Each row of a before or after table is a point. One or more steps were done to the points. Then noise was added and the rows were shuffled. The steps act on how far a point lies along the listed directions, d1 being the first. Write out the steps. A step turns or swaps two directions, mirrors them in a line or flattens them onto one, adds a multiple of one to another, or multiplies one. Angles are multiples of 10 degrees, from the lower direction toward the higher: turns from -170 to 170, lines from 10 to 170 but not 90. Use the fewest steps. Two steps may share a direction if one is a turn and the other turns, adds or multiplies; they go together, in the order done. Otherwise the lowest direction goes first.

Directions:
(1): [-46  14  25]
(2): [-25 -42 -23]
(3): [ 13 -31  42]
Before:
[[ -3 -20 -10]
 [ 11  27 -75]
 [ 10 -32  -2]
 [  5 -19   5]
 [ 18  -4  18]
 [  4 -16   7]
 [ 21 -13  10]
 [ 12  58 -32]
 [ -6   2 -32]
 [-16  21 -45]]
After, 10 rows:
[[ -30   50  -58]
 [ -50   40 -102]
 [ -20   -3   11]
 [  16  -29   17]
 [ -28   22  -33]
 [   5   35  -91]
 [ -19  -28   26]
 [  -2  -15   22]
 [  -5  -18   22]
 [   3  -32   17]]
Steps: turn d1 and d2 by -90 degrees; multiply d3 by 1.6

Directions:
(1): [ 45 -31   0 -46  27   0]
(2): [ 10  48  51  -7  25 -14]
(3): [ 14 -30   9  53  31 -29]
(4): [35  4 13 27 -7 60]
(5): [ 46  15 -10   7 -46 -35]
Before (11 x 6):
[[ 65 -15  32 -12  13  26]
 [ -2   7  29 -16  19  -6]
 [ -2  -6 -34  64 -21  59]
 [  5  14  18 -23 -13 -61]
 [ -1 -17   1  61 -11   6]
 [-10 -18 -56  23 -67  -4]
 [ 23 -22 -11 -10  40  56]
 [-45  17  10 -20 -18 -47]
 [ 24  -2   9  80  31 -27]
 [ 19 -18 -30  35   0 -10]
 [-14   6  31  42  25  50]]
After, 11 rows:
[[  5 -30  31 -35  56  17]
 [ 10  13  25 -15   7 -20]
 [-73 -21 -42  30  20  20]
 [-17 -24 -45  34 -43  53]
 [ 21  31  15  12 -59 -11]
 [-17 -28 -28 -43  48 -17]
 [  2  -9  11  75  52 -17]
 [-32 -24   3  51  11   1]
 [ 51  20  34  10 -25  11]
 [-60   2  12   6  34 -33]
 [  5 -24 -24  35  17  11]]
Steps: turn d4 and d5 by -100 degrees

Directions:
(1): [ 31 -31  33 -30 -23  54 -20   5 -34  14  37]
(2): [ 26  -7  42  32 -17 -36  29  -1  26  61  18]
Before:
[[  2 -12  -8  16   6  18  -6   6  -1  -3  -6]
 [  1  -6 -14  13  -6  19   0   0  13  17  -6]
 [ 35 -34  10 -24 -15  49   2  13 -17 -36   4]
 [ 11 -18 -12 -41  -1  71 -57  17 -37 -14  15]
 [ 25  -4   8  49   9 -70  28 -17  28  44  -5]
 [-35  17 -24  29   5 -69  33 -30  36 -15 -28]
 [  1  16   1  34  -7 -90  63  11  33  34 -10]
 [-14  13 -25  32  17 -57  27  -6  46  13 -27]
 [  6  -5 -11 -18 -33  39  -4   4  -3 -17  10]
 [  4  31  27  66   6 -79  40   1  70  52 -23]
 [  0 -21  -5 -56  14 105 -20  12 -44 -30  44]]
After:
[[ 35 -39  -1 -36  -3  50 -39  -6 -55 -16  21]
 [-46  42 -36  46  50 -57  55   0  59  -4 -20]
 [ 28 -47  47 -23 -44  28  -1 -23 -23  25  43]
 [ 35 -28  33 -54 -21  99 -52  14 -49 -13  27]
 [ 33 -33  15 -61 -32  52  -5  20 -63  -9  38]
 [ -3  -6 -17   8  -5  21  -3   0  13  12  -8]
 [  3   5 -24  21   9 -30  35   7  33 -38 -34]
 [ 35 -40  28 -27 -22  46 -13   2 -14  29  35]
 [  2 -11  -6  26   8   5   1   7   5   6 -11]
 [ -8  17 -25  16 -21 -12  19  -2  30 -10 -13]
 [-25  34 -39  42  27 -60   4   5  48  14 -35]]
Steps: turn d1 and d2 by -150 degrees

Directions:
(1): [ 49 -22  -4 -47 -26 -75  14  15   1 -20  25   9 -24  -1]
(2): [-13 -25  31   0 -41   9   4  -3  37  44  10 -20 -29  74]
Before, 9 rows:
[[ 14  10 -11   0  -8 -13   0  -2  -8  -8   5  -4 -19  15]
 [ 20  -5   8 -27 -20 -51  -9  -3  -7  10  11  -4  11  -1]
 [  2 -17   7 -10 -12 -10  -8  -6  20  13  12  -4 -13  16]
 [  4 -28  19 -26 -12  -3   3   6  13  29   7  -9 -13  24]
 [ 19   1   0  -3  15 -12  10  -2   5  -2   2   0 -10   2]
 [-49  18  -5  48  14  70  -4 -10   3  22 -20  -5  13  13]
 [-64  30  15  55  35 121 -20 -17   3  32 -37 -19  38  26]
 [ 16 -25  10 -31 -20 -27   0   2  23   7  22  -6 -24  33]
 [  1 -11  12 -22 -15 -20  -5   7  16  27  15 -12 -24  26]]
After, 9 rows:
[[-24   0  14   1  -1  17 -10   0  14  36   1 -18 -12  29]
 [-14 -22  19 -10  -2  24  -2   1  12  36  -4 -13  -2  24]
 [ -3  17 -10  17   2  13  -5  -9 -11  -1  -5  -6 -13  16]
 [  4   6   3  10  22   9   4  -8   5   3  -5  -3  -4   2]
 [-14  -9   8   5  -5  13 -13 -10  18  21   4  -6  -4  15]
 [-25  16  12  17   4  18 -21 -17  -9  29 -14 -13  33   0]
 [-30  -4  12  13   3  44 -14 -10  20  24  -1 -17  -2  34]
 [ 41 -19 -10 -38 -33 -68  22  16   8 -14  24  13 -29  10]
 [ 80 -31   4 -81 -40 -97  23  27   8 -23  37   6 -31  19]]
Steps: multiply d1 by -1

Directions:
(1): [ 12 -16  47 -19   4   8   2  22 -45  25 -25 -42  19  64  -8 -18 -23   7
 -29  56  25  -4  48 -47]
(2): [ 17  37  70  20 -23  35 -49 -45 -13  41 -13  10  -5  -5 -19  30  -5  32
 -41  -3 -22 -32 -25  42]
(3): [ 20  57 -44 -37 -67  10   9   3  21  -5   0 -19  -4   4  -1   5 -39  22
  21  20 -76 -23  29 -28]
Before, 13 rows:
[[ 18   6 -40 -22 -17  -3   6  20  -2   7  -1  -2  -3  14  16 -12 -15  -1
   14  11  -7  -1  20 -18]
 [ -9 -60  41  34  68 -14  14 -18  -9   7   6  25   0   3   6  -5  22  -2
   -7 -23  65   2 -33  19]
 [  7  66 -84 -23 -44  -1  50   8  26 -25  11  -8   6  14   3  -9 -31  18
   53   3 -66 -12   4 -35]
 [  2   6 -73 -45 -20 -15  43  29  37 -25   4 -15  -1   7  16 -19 -25  -9
   67  15 -17  21  40 -38]
 [-10 -56 -31   4  47 -40  29  38   8 -17   4   7   6  -6  23 -20  33 -25
   37   1  54  45  -3  -8]
 [-10   4 -31 -26 -14  -9  28   7   1  -1  -7 -13  -3  45  -2 -21 -12 -15
   32  41  -6   6  38 -37]
 [ 17   7  43  -8  -7  19 -11  -1 -41  40 -20 -31   8  35  -9 -14 -17  10
  -29  43   2  -5  36   4]
 [ -6 -61  64  20  68   6  15  25 -58  14 -13 -28  18  51 -15 -28  15 -29
  -20  26  94  33  19 -22]
 [  0 -32  31 -31  11   2  14  27 -47  14 -10 -59  22  82  -2 -30 -21  19
   -4  64  49  36  85 -81]
 [ 13  15  -9   8 -29   6  -9  12  13   2  16  -3  -5   5  -7  10  -6 -11
   14 -16 -14 -17  -1   5]
 [-36 -14 -23  12  24 -13   2   1  14 -27   6  19  -2 -16   6  13  15  -6
    9 -37  14  28 -36  23]
 [  9 -14 -89 -47 -20 -26  48  57  25 -49   8 -26  15   3  21 -27 -11 -10
   52  17 -17  10  56 -59]
 [ 18 -50 121  11  23  16 -16   1 -64  65 -60 -23  44  73 -15  20 -18  21
  -46  42  76  22  37 -42]]
After (13 x 24):
[[ -13   19  -59  -25  -24   -9   28    1   19  -13    6    2  -10   23
     0  -14  -10  -13   43   22  -25    6   30  -23]
 [  13   30  -28  -58  -52    9   17   22  -10   -3    2  -56   10   58
    -1  -17  -47   36   27   60  -34   16   88  -83]
 [ -12   48  -89   10  -10  -14   45   -7   44  -39   24   28   -5  -29
     6    0    2    0   61  -44  -41    2  -42    7]
 [  -7   -1  -82  -26   -9  -20   41   18   51  -32   14    8   -8  -20
    20  -12   -6  -18   74  -16  -13   28   13  -12]
 [  -5  -56  -15   -8   42  -35   34   46   -9   -7    0  -11   18   20
    24  -25   20  -23   30   24   54   39   20  -32]
 [ -35  -34    9   15   42  -12    1    9   -8  -15   -3    8    6    7
     3    6   17   -8   -4  -17   44   35  -25   11]
 [  16    9  -54  -16  -16   -7    3   14    9   -2    6    7   -9   -1
    20   -9   -9   -2   20   -4  -13    2    7   -3]
 [   5  -56   60   12   54   -9   19    0  -32   22  -10  -10   12   47
     0  -15   -5   10  -21   15   64   -8    3  -21]
 [  42   16   73  -33  -55   28   -5    8  -41   63  -60  -44   37   79
   -15   26  -67   47  -21   66  -14   -2   69  -74]
 [   8    9   -3   19  -19    3  -10    9   13    0   22    3  -10   -2
    -5    9    0  -15   11  -23   -3  -11  -10   15]
 [  19  -16   38  -20    6   18   24   36  -52   20  -20  -62   23   79
   -20  -30  -29   -5  -11   65   32   10   62  -66]
 [  24   43    9  -21  -43   19   -8   -7  -20   30  -13  -27   -1   20
    -6   -9  -26   18  -10   37  -42  -14   34    4]
 [  -1  -16 -107  -35  -16  -30   46   46   44  -60   20   -5    9  -32
    25  -17    6  -12   62  -12  -17   14   30  -32]]
Steps: turn d1 and d3 by 50 degrees

Directions:
(1): [ 26  -4  13  13 -12  38 -13   0  31  17 -35 -28  29  -9 -61 -55  20   9
 -21   2 -35 -47 -42 -21  16 -18  43  34 -45 -17  26  33  14 -95 -33  31
  25  10   2  -1  -6 -53 -18  33  -3   3 -44 -17]
(2): [ 33  -6 -15  43  50   5  12 -48  73  42   2  -9 -20  21   2  28 -28 -22
  19   3  17  -1   8 -20  55  25  14  18   4  67   5   3 -44 -14  63  25
  -6  40  58 -46  42 -22  27 -17  12 -15 -12  24]
Before, 13 rows:
[[ -36   13   -3  -24  -36  -15   -6   27  -83  -16   19   33  -13   -3
    30   12  -24   -3   -3  -11    7   23   26   33  -53   -5  -28  -46
    49  -33  -18  -29    8   85  -13  -33  -21  -61  -46   15  -16   44
    -8  -17    2   -3   25   -8]
 [  56   10   16   33   21   43    6  -17   88   22  -47  -37   34   -4
   -81  -65   -2   13  -22    4  -26  -68  -34  -30   39  -10   64   43
   -53    3   47   36   -3 -121  -13   52   35   25   14  -18   29  -75
    15   32   16    6  -39    6]
 [ -19   24   22  -33  -21   -7  -18   43  -58  -37   -7   10    0  -11
    -4  -25   25   21  -14   -9   -7  -22  -27   -6  -55  -24   11   -6
   -28  -78    5   -3   35   -9  -39  -10   10  -24  -48   25  -46   11
   -28   10  -23   16    1  -20]
 [  21   -6    8  -16   -7   39   -8    2   19   29  -33  -30   14  -18
   -62  -59   44   12  -23   24  -27  -54  -29  -11   33  -33   52   30
   -47   -7   24   30   -3 -104  -29   34   32   -8    4   -1  -14  -36
   -10   31  -17   21  -56  -16]
 [  22  -20    8   29    6   14    2  -25   33   30  -21  -21   15   -2
   -42  -13   -1    1   -7    9   -2  -38  -37  -32   26  -13   44   22
   -28    5   24   31   14  -67   -1   52   26   12   19  -11   15  -44
     9   20   11   11  -21    2]
 [  22   -2   -5   38    6   34   -7  -20   45   19   -2   -5   -1   17
   -23  -27   -5    2  -21    1   -5  -22   -9  -14   17    0    9   13
    -9   26   28    1  -18  -33   22   18   21   21   42  -31   23  -45
    26    7    0   -9  -48    9]
 [  -7    1   -3  -11   26   -5   26  -27   19    9   25   21  -22   34
    40   77  -18  -19    2  -20   33   18   17    5   21   21  -19  -16
    36   35  -14  -16  -40   62   47   -1  -19  -12   31  -22   26   35
    12  -24   -5  -21   46    4]
 [  10   -5  -26   42   49  -20   25  -41   49   29   20    4  -28    5
    33   50  -43  -42   32    7   42   42   33  -28   55   27  -27    6
    27   79  -14  -17  -50   58   84    7  -14   36   59  -45   57   18
    46  -35   28  -14   25   27]
 [  20    7   -3   20   12   41   -1  -25   46   32  -13  -43   -8  -15
   -26  -27    4   -4  -14   11  -45  -37  -33  -28   27    9   36   43
   -43    1    7   39  -12  -54   -3   25   16   21    2  -15   23  -37
    25   21   23   15  -50   15]
 [  57    3   -9   63   54   29   13  -76   94   57  -21  -36    3   22
   -21   15  -22  -20    5   16    0  -32   -4  -29   75   14   31   19
   -28   80   15   24  -43  -62   61   48   19   36   62  -63   34  -45
    23   16   22  -22  -27   30]
 [   7  -14  -23   12    0   20   16   -4    8   19  -14   -1   -5    5
   -11   12    0   -2   -5    9   -5    8   14   16    9   18    8    8
    13   16    4    3  -29   -2    1   -6   26   23   20  -22   26   -6
    24    8    4    0  -11   15]
 [  35  -10  -24   32   25  -24   23  -40   45   32   24   -5  -39   24
    36   60  -40  -23   35    0   15   20   39  -17   44   37  -14    8
     4   73   -8  -12  -59   51   40   14    0   54   53  -54   55    3
    43  -30   11   -9   18   33]
 [ -42   14    7  -35  -14  -32  -13   32  -74  -32   46    8  -13  -17
    30   35   -4   36    3    6   20   35   18   39  -41   -7  -62  -30
    33  -31   -4   -4   32   66  -21  -42  -14   -6  -31   26  -17   37
    19   -1  -16    2   31   -1]]
After (13 x 48):
[[ -36    4  -14  -47   11  -38   14    8  -54  -10   36   24  -42   -3
    59   43    7   -5   16   17   39   39   49   36   -5   -4  -32  -41
    38   15  -28  -35  -26   86   29  -29  -16  -38   -7    9   -5   74
    26  -29  -10   16   31   15]
 [ -13   -9  -16   -9  -28   18    8   22  -26    0  -15    5    5   -7
   -14   -2   18   12  -18    7  -16    8   10   27  -17    1    1   -2
    14  -19    2    2   -9    5  -35  -18   28    2  -12   -1    4    7
    10   17   -4    7   -4    6]
 [   5    1   27  -26  -26   43   -2    5   12    0  -28   -8   35    5
   -50  -19   30   12  -43  -22  -27  -47  -47  -11    6  -25   33   22
   -31  -35   20   24   10  -67  -44   22   20  -26   -9    8  -11  -25
   -38   34  -21   -2   -8  -37]
 [ -41   13   -9  -32  -18  -10    6   14  -51  -23   30    4  -28  -20
    48   22    3    5   -3    4  -11   22   14   17  -37   12  -27  -16
    10  -31  -28   -3   11   80  -12  -30  -13  -21  -50   22   -5   47
    28   -7   19   25   15   18]
 [  43   -2   -5   50   13   36   -4  -36   55   66  -25  -15   -3   14
   -43  -22  -39  -24   -4   -5  -16  -39  -18  -24   38    9   43   22
     0   36   22   15  -35  -54   30   41    6    9   35  -49   36  -50
     9    2   13  -20  -47    3]
 [ -26    3    2  -15  -37    0  -11   29  -50  -32   22   23   -3    2
    17  -15    8   14  -21   -3    2   10   10   23  -53  -12  -35  -28
    21  -32    1  -26   15   47  -16  -26    8  -27  -18   17  -17   14
    12    1  -12    2   -6   -1]
 [   6   -5   18  -32  -77    9  -14   40  -48  -26  -18  -24   25  -22
   -41  -51   31   26  -22   -1  -54  -29  -24   -7  -37  -26   10   13
   -57  -60   13   18   32  -31 -105    7   39   -6  -46   23  -25  -19
   -26   42  -16   18  -13  -29]
 [  28    3    3   36   36   19  -14  -27   64   43    3  -37   -6   -3
   -41    2  -18   21    1   13   -1  -24  -23  -15   50    4   11   34
   -17   33   35   36  -10  -68   21   26    9   59   44  -34   31  -57
    31   18   -2  -16  -36    7]
 [  20   17   -6   24   61  -17    3  -31   38   21   14    6  -45   27
    27   44  -28  -19   28   -3   37   -4    5  -27   21   23   11    3
    -2   30    0  -17  -39   17   75   14  -15   34   41  -44   19    5
    22  -30   -1   -6    6   25]
 [ -45   22   18  -49  -59  -11   -7   39 -107  -62    3    7   29  -18
    21   -6   29   24  -23   10  -18    7   10   36  -70  -34  -40  -51
    -1  -66  -19  -10   52   44  -66  -31   17  -71  -77   52  -62   47
   -30   34   -8   11   35  -14]
 [ -15    0   20  -21  -64   26  -17   47  -41  -28  -33  -18   47  -47
   -57  -81   39   11  -35    3  -40  -20  -44  -20  -21  -44    9   22
   -46  -69   15   23   54  -53  -79    4   35  -26  -47   41  -31  -14
   -31   42   -1   19  -15  -40]
 [ -38   -9    5  -21  -11  -37    5   10  -62  -22   21   22   -7   -8
    37   37   -1    5    9    4   32   19   13   10  -36  -11  -20  -34
    24  -21  -13  -13   26   65   -4   -4   -1  -33  -24   22  -10   42
    10   -8    7   18   45    5]
 [ -45   28    2  -43   -6  -46   20   40  -72  -64   29   38  -12   -7
    55   31  -16   11    6   -7   36   43   54   40  -59    7  -49  -55
    45  -30  -17  -42   17  115  -10  -45  -16  -43  -60   35   -6   70
    29  -26   10   10   72   18]]
Steps: turn d1 and d2 by -170 degrees

Directions:
(1): [ 10  15  54 -12 -14 -29  36 -12  -1  63  11  34 -26 -10  52 -16  -3 -12
   9  18   1 -15  26  12  17  69  22  -1  58 -19  30 -21 -20 -25  29 -48
 -63 -19  22 -13   2  32 -23  21 -15   4 -45  29  26  33  15 -59  10  43
  -8 -31 -44  77  31   7 -14  38  39   0]
(2): [  8   3  68   6  39  15  23  12  17  -8  -3 -32 -28   5 -27 -10   6   4
  54  47  -5   6  47 -22 -13 -45  -1 -25  -7  32  33 -11  80   2 -29  31
  -9 -14  50  29 -49 -49  43 -23 -25 -30 -21 -16   4  27  19 -11  41 -19
  15   7 -64  29  46   0 -36 -69 -25   8]
(3): [ 46  16  20 -40 -29  10   3  43   0 -29  30 -46  -8 -37   6  31  49  58
   9  -2 -25 -26 -29  -6  28  41   1 -29  -1  17  25 -23  38   2  40 -28
 -23  14  13  -7 -18  19 -37  -7  16  15  27 -95  -4  43  38  -4 -10  48
  55   7  -7 -33 -57 -19  50  -5 -22  45]
Before, 11 rows:
[[-15 -13  20  14  19  -8   6 -24   4  18 -15  22  -3  23   7 -19 -12 -33
   13   4   1  13  27  -2 -12 -19  10  12   5  -8  -7   6 -13   0 -16  12
    0 -16  12  16   4 -16  23   1 -10  -4 -23  40   9 -15  -8  -7  15 -21
  -15  -4  -8  21  44   1 -28  -2   7 -21]
 [ 13   4   1  -9  -2   5   8  15   5  -6  11 -19  -7 -11  11   6   9  10
    8   9  -8  -4  -3  -9   8  24   7  -9   9  10   2 -15   8  -6  23 -10
   -2  -6  11  -5  -1  22 -21  -5   9   9   1 -20   1  22  13  -1  -2  22
   15   4  -3  -1 -13   1  14  -1 -15  20]
 [ -5  -9 -22  12   4  10  -9   3  -1 -23  10  -6   8   6 -19  17  -5   5
  -13  -3   5   9  -5  -2  -5 -14 -16   6 -16  -6 -11  -3   1  15 -19  10
   19  10  -8   1   6 -20   6   0  12  -5  17 -10 -12  -9  -6  22  -2 -14
    2  11  21 -28  -9   5   7 -13  -8  12]
 [ -3   5  30  12  23   3  11   2   4  10 -10   2 -24   8  -2 -13 -19 -19
   29  18   6  20  25  -5 -11 -14   5   1   7  14  13  -3  16  -8 -22   3
   -2 -10  12  29 -22 -11  27   5 -10 -10 -33  28   8   6  -5 -21  17 -14
  -12 -10 -32  38  36   6 -32 -26  -1  -4]
 [ 24   2  22 -11  -5   4   0  11   3 -14   5 -25 -12 -18   2  11  19  19
    6   3 -16  -9  -7   0  -1  13   2 -18  -6  15  11 -14  22  -3   9 -17
  -13   5  -1  -3 -15   2  -5   1  -6   3   1 -36   0  14  19   6  -3  18
   13  11 -18 -10 -25  -7  13  -8  -7  16]
 [ 21  10  38 -18  -9   9  18   5   3  21   6  -9 -25  -5  14   2  10  15
   19  26  -5  -7   4  -8   9  31   8 -13  13   9  31 -12  30  -2  14 -23
  -26  -6  25  -3 -12  14  -6   5   2   6 -14 -24  12  39  30 -24  13  31
   17 -13 -29  32   4 -10   3  -5   2  17]
 [ 24  -4 -15 -14 -10   5  -9  17  -9 -27  12 -19  10 -11 -13  20  16  21
   -3  -7  -8 -11 -31 -12   7 -10 -11  -2 -12   2  -3  -2  10  18   9   5
   12  14  -6  -3   8   2  -8  -7  19   8  21 -40 -12   3   3  16 -19   9
   18  13  16 -49 -41 -13  24  -6 -15  18]
 [ -8  -8 -40   5   5  13 -18  -7   8 -23  -3  -5  21   7 -34  14  -1   0
   -3  -6   3  19 -13  -7  -8 -36 -13   7 -27  -3 -34   7   2  18 -16  28
   30  13 -26   5   7 -12   7  -5  12   0  28 -11  -8 -24  -8  30  -8 -24
  -12  20  27 -38 -10  -3  11 -11 -17  -5]
 [  8  11  50 -13  20 -14  14   8   4   9   0 -15 -22  -1   6   4  11   6
   31  15 -11 -11  24  -5   5   2  10 -19   6  17  29 -14  42  -1  -5  -7
  -25 -16  31   5 -24  -8   4 -11 -19 -16 -17 -19  17  32  17 -18  22  19
   16  -2 -49  32  31   7 -10 -19  -1  18]
 [ -5  -6  22  10  13  -8  22  -1   0  19  -6  12 -16   0   5 -16  -3 -10
   16  13   2   5  13   4  -9   1   3 -13  13   2  16  -3   9  -3  -4   6
  -11  -8  17   4 -11  -8   7   1  -9 -17 -16  15   3  17   4 -10  16   3
   -6  -6 -24  26  25   1 -18 -19   6 -10]
 [  1   0 -11   0   0  11  -9  11  -1 -24  -5  -9  15  -2 -24  14   0  15
   -1  -5  -4  -5  -4   0   2 -37  -9 -11 -16  12   1   2  18   5  -8  17
   18   8   1   1  -2   2   2  -7   9  -3  12 -21  -9  -8   6  17  -5  -8
   13  17  17 -28 -15  -6  -1  -6 -13   8]]
After, 11 rows:
[[  12    5    0   -9   -2    6    8   18    6  -10   11  -22   -6  -12
     7    7    7   11    8    7   -6   -4   -5  -11    8   19    5   -8
     6   12    0  -13   10   -5   23   -8    0   -5   13   -3   -1   23
   -21   -7   10    9    4  -21    0   17   12    2   -4   20   15    6
     0   -6  -15    2   14   -2  -16   21]
 [   5    8   90   15   53   13   32   15   15    5  -12  -22  -47   11
   -22  -23  -11  -16   75   56    2   25   63  -24  -19  -48    4  -22
     7   40   43  -14   83   -9  -42   25  -13  -22   55   54  -62  -47
    60  -12  -32  -33  -51   12   12   30   14  -30   50  -25    3   -6
   -85   64   73    7  -60  -81  -20    2]
 [ -12   -9  -56    7   -1    8  -22  -14    3  -17   -6    6   24    7
   -28   15   -7   -7  -14  -14    6   18  -20   -3   -7  -29  -11   13
   -24  -11  -43   10  -19   18  -13   21   30   12  -38    0   19   -3
     1    0   16    5   28    2   -6  -33  -15   31  -14  -23  -20   17
    40  -40  -14   -4   13    6   -8  -12]
 [  -7   -9  -31   13    2    8  -12   -3   -2  -20   11    0   11    6
   -16   16   -8    0  -19   -7    7   10   -6    1   -4  -12  -17   10
   -15  -10  -15   -1   -7   13  -16    8   20   11  -13    0   13  -16
     4    3   11   -3   18   -2  -11  -12  -10   23   -6  -13   -2    9
    25  -30  -10    7    7   -4   -3    7]
 [  18   -7  -37  -13  -17    3  -16   11  -14  -26   11   -8   19   -9
    -9   23   11   17  -19  -18   -7  -10  -45   -7    8   -5  -11    7
   -13   -5  -16    4  -13   19   13    3   20   16  -21   -9   20   11
   -16   -4   26   15   27  -31  -12  -10   -5   22  -32    9    8   15
    35  -59  -52  -12   31   10   -8   15]
 [   1   -5   59   14   31    0   35    5    9   14   -6   -6  -29    0
    -7  -20    2   -8   44   38   -1    8   35   -7  -15  -20    3  -28
    10   19   35   -8   52   -2  -18   18  -17  -16   44   17  -35  -32
    28  -11  -22  -30  -26    3    6   34   16  -16   36   -5    5   -3
   -59   43   48    1  -34  -54   -7   -5]
 [  -1   -1   -7    3    6   11   -7   11    1  -24   -7  -10   15   -1
   -27   12   -4   12    1   -2   -5   -3    2    0   -1  -46  -10  -10
   -19   13   -1    3   20    7  -13   22   19    7    2    1   -5   -6
     8   -8    7   -4    9  -15   -9  -10    5   17    1  -10   11   18
    14  -25   -9   -7   -6  -13  -13    5]
 [  17   16  113   -8   56    2   35   23   21   -3   -2  -48  -49    4
   -22   -2   21   11   85   59  -17   -6   67  -27   -6  -43   10  -45
    -4   50   63  -24  122    1  -31   24  -31  -28   78   31  -71  -54
    44  -35  -44  -42  -34  -41   19   58   38  -26   63    1   32    7
  -109   56   73    6  -42  -86  -25   26]
 [ -10  -10   46   12   31   -5   15  -21   10   20  -13   13  -15   24
     3  -23  -10  -32   32   22   -1   14   43   -8  -15  -28   11    3
     5    3   10    0   15    1  -22   16   -9  -21   29   25  -14  -32
    35   -6  -21  -13  -34   34   12   -3    0  -14   30  -23   -9   -3
   -32   36   59    1  -39  -23    1  -17]
 [  26   11   67  -18    8   16   25   14   12   12    6  -29  -36   -5
    -2    1   15   21   43   47   -9   -5   22  -19    3    8    6  -26
     4   26   46  -17   70    2    1   -7  -25  -13   48   12  -36   -8
    13   -7   -7   -8  -21  -40   11   52   39  -25   30   22   27   -8
   -57   38   19  -11   -9  -40  -13   22]
 [  24    0   32  -10    4   10    2   16    6  -19    5  -34  -15  -15
    -9    8   18   19   16   12  -16   -8    0   -6   -4   -1    0  -22
   -11   24   17  -17   42   -1    2   -8  -11    2    7    3  -26  -10
     6   -4  -11   -2   -1  -39    1   17   24    9    7   10   16   14
   -29   -9  -19   -5    6  -25  -13   17]]
Steps: turn d1 and d3 by 10 degrees; multiply d2 by 3
